Each row of a before or after table is a point. The points were changed in one or more steps. Then noise was added and the rows were shuffled. The steps act on columns, c1 being the first. What was done? A step turns or swaps two columns, mirrors them in a line or flattens them onto one, adds a multiple of one to another, or multiplies or shifts one. Angles are multiples of 10 degrees, from the lower column toward the higher: turns from -170 to 170, lines from 10 to 170 but not 90. Use the fewest steps. Two steps may share a column if one is a turn and the other turns, adds or multiplies; they go together, in the order done. Otherwise the lowest column goes first.

Before:
array([[ 0.25, -0.47,  0.06],
       [-0.74, -0.58,  0.45],
       [ 0.15, -0.07,  0.15],
       [-0.56,  0.13,  0.17],
       [ 0.01, -0.18,  0.48],
       [-0.64, -0.40,  0.50],
       [-0.01,  0.31,  0.32],
       [-0.01,  0.28, -0.10],
       [-0.15,  0.43, -0.20],
       [-0.43,  0.07,  0.11],
       [-0.67,  0.18,  0.52],
       [ 0.24, -0.58,  0.15]])
After:
array([[ 0.25, -0.18,  0.06],
       [-0.25,  0.75,  0.45],
       [ 0.11,  0.40,  0.76],
       [-0.41,  0.10,  0.29],
       [ 0.18,  0.29,  0.28],
       [ 0.23,  0.35,  0.43],
       [ 0.47, -0.16,  0.13],
       [-0.43,  0.11, -0.31],
       [-0.02, -0.18,  0.42],
       [-0.26,  0.96,  0.37],
       [-0.21, -0.06,  0.02],
       [-0.55,  0.21, -0.26]])
Steps: turn c1 and c2 by -130 degrees; turn c1 and c3 by 40 degrees

Before:
array([[-0.08,  0.03, -0.54,  0.18,  0.17,  0.13,  0.17, -0.37],
       [-0.36, -0.91, -0.86,  0.01,  0.23, -0.60,  0.05,  0.34],
       [-0.25,  0.50, -0.32, -0.02, -0.10,  0.02,  0.01,  0.49],
       [-0.19,  0.22, -0.34, -0.15,  0.15, -0.13,  0.21, -0.30],
       [ 0.05, -0.43, -0.02, -0.12,  0.17,  0.24,  0.04,  0.11],
       [ 0.28, -0.51, -0.39, -0.05, -0.03, -0.12,  0.27, -0.11],
       [ 0.52,  0.50, -0.07, -0.13,  0.03, -0.08, -0.54, -0.30],
       [ 0.21,  0.11, -0.58,  0.23,  0.11,  0.18, -0.02,  0.06],
       [-0.26, -0.20, -0.57,  0.14, -0.27,  0.23,  0.29, -0.31],
       [ 0.11, -0.11,  0.18,  0.14,  0.18, -0.65, -0.49,  0.27],
       [ 0.06, -0.05, -0.39,  0.13,  0.14, -0.16,  0.38, -0.25]])
After:
array([[ 0.35, -0.03, -0.68, -0.52,  0.96, -0.29,  0.13, -0.62],
       [-0.73, -0.10, -0.19, -0.13, -0.47,  0.06,  0.20,  0.27],
       [-0.32, -0.15,  0.28, -0.53,  0.13, -0.43,  0.34, -0.21],
       [ 0.13, -0.14, -0.64,  0.23, -0.02, -0.07, -0.12,  0.15],
       [ 0.27, -0.18, -0.43, -0.21, -0.20,  0.05, -0.11,  0.17],
       [ 0.21,  0.02, -0.14,  0.00, -0.52,  0.04,  0.13, -0.55],
       [-0.16, -0.12, -0.48,  0.26, -0.12, -0.10, -0.10, -0.30],
       [ 0.35,  0.34, -0.65,  0.26,  0.11, -0.01, -0.11,  0.09],
       [-0.02, -0.11,  0.03,  0.16,  0.45,  0.23, -0.10, -0.12],
       [-0.15,  0.13, -0.39, -0.12,  0.51, -0.02, -0.39, -0.04],
       [ 0.14, -0.10, -0.45, -0.05,  0.09, -0.19, -0.37,  0.11]])
Steps: turn c1 and c7 by -150 degrees; mirror c2 and c5 in the line at 130 degrees; mirror c3 and c8 in the line at 10 degrees; turn c4 and c6 by -60 degrees

Before:
array([[ 0.17,  0.05,  0.10, -0.03, -0.14,  0.36,  0.16,  0.15,  0.67,
         0.04,  0.34],
       [ 0.06,  0.23, -0.37, -0.17,  0.48,  0.41, -0.38,  0.28, -0.94,
        -0.13,  0.30],
       [ 0.29, -0.15,  0.20, -0.30, -0.16, -0.15, -0.07, -0.62,  0.06,
        -0.05,  0.27],
       [-0.30, -0.15,  0.09, -0.18, -0.44, -0.08,  0.46, -0.22, -0.26,
         0.00,  0.52],
       [-0.20, -0.18, -0.12,  0.11, -0.02, -0.29, -0.38,  0.07, -0.34,
         0.37,  0.05],
       [-0.37,  0.02,  0.07,  0.13,  0.13, -0.12,  0.16, -0.01, -0.37,
         0.08, -0.25],
       [ 0.13, -0.32,  0.15,  0.36, -0.10,  0.87,  0.03, -0.32,  0.51,
        -0.18,  0.09],
       [-0.13,  0.02, -0.32,  0.08, -0.08,  0.11, -0.29, -0.07,  0.39,
        -0.39, -0.28],
       [-0.19, -0.15, -0.39, -0.15,  0.29, -0.13, -0.43, -0.42,  0.15,
         0.45, -0.16]])
After:
array([[ 0.30, -0.46,  0.18,  0.07, -0.16, -0.14, -0.23,  0.44,  0.07,
        -0.09,  0.26],
       [ 0.06,  0.15, -0.46,  0.14,  0.47,  0.33,  0.01, -0.33, -0.95,
        -0.12,  0.30],
       [-0.35, -0.03,  0.08, -0.05,  0.11, -0.12,  0.07,  0.01, -0.39,
         0.09, -0.28],
       [ 0.14, -0.08,  0.00, -0.03, -0.11,  0.90,  0.29,  0.44,  0.50,
        -0.20,  0.11],
       [-0.16, -0.28, -0.34,  0.14,  0.31, -0.21,  0.02,  0.33,  0.15,
         0.45, -0.17],
       [-0.16,  0.12, -0.08,  0.11, -0.05, -0.31,  0.22,  0.17, -0.32,
         0.39,  0.03],
       [-0.14, -0.06, -0.34,  0.13, -0.09,  0.08,  0.19,  0.06,  0.38,
        -0.42, -0.27],
       [ 0.12,  0.08,  0.03, -0.09, -0.13,  0.37, -0.09, -0.12,  0.69,
         0.05,  0.33],
       [-0.31, -0.09,  0.12, -0.17, -0.45, -0.08, -0.36,  0.21, -0.22,
         0.00,  0.47]])
Steps: turn c2 and c8 by -120 degrees; turn c3 and c6 by 10 degrees; turn c4 and c7 by 110 degrees; multiply c4 by 0.4
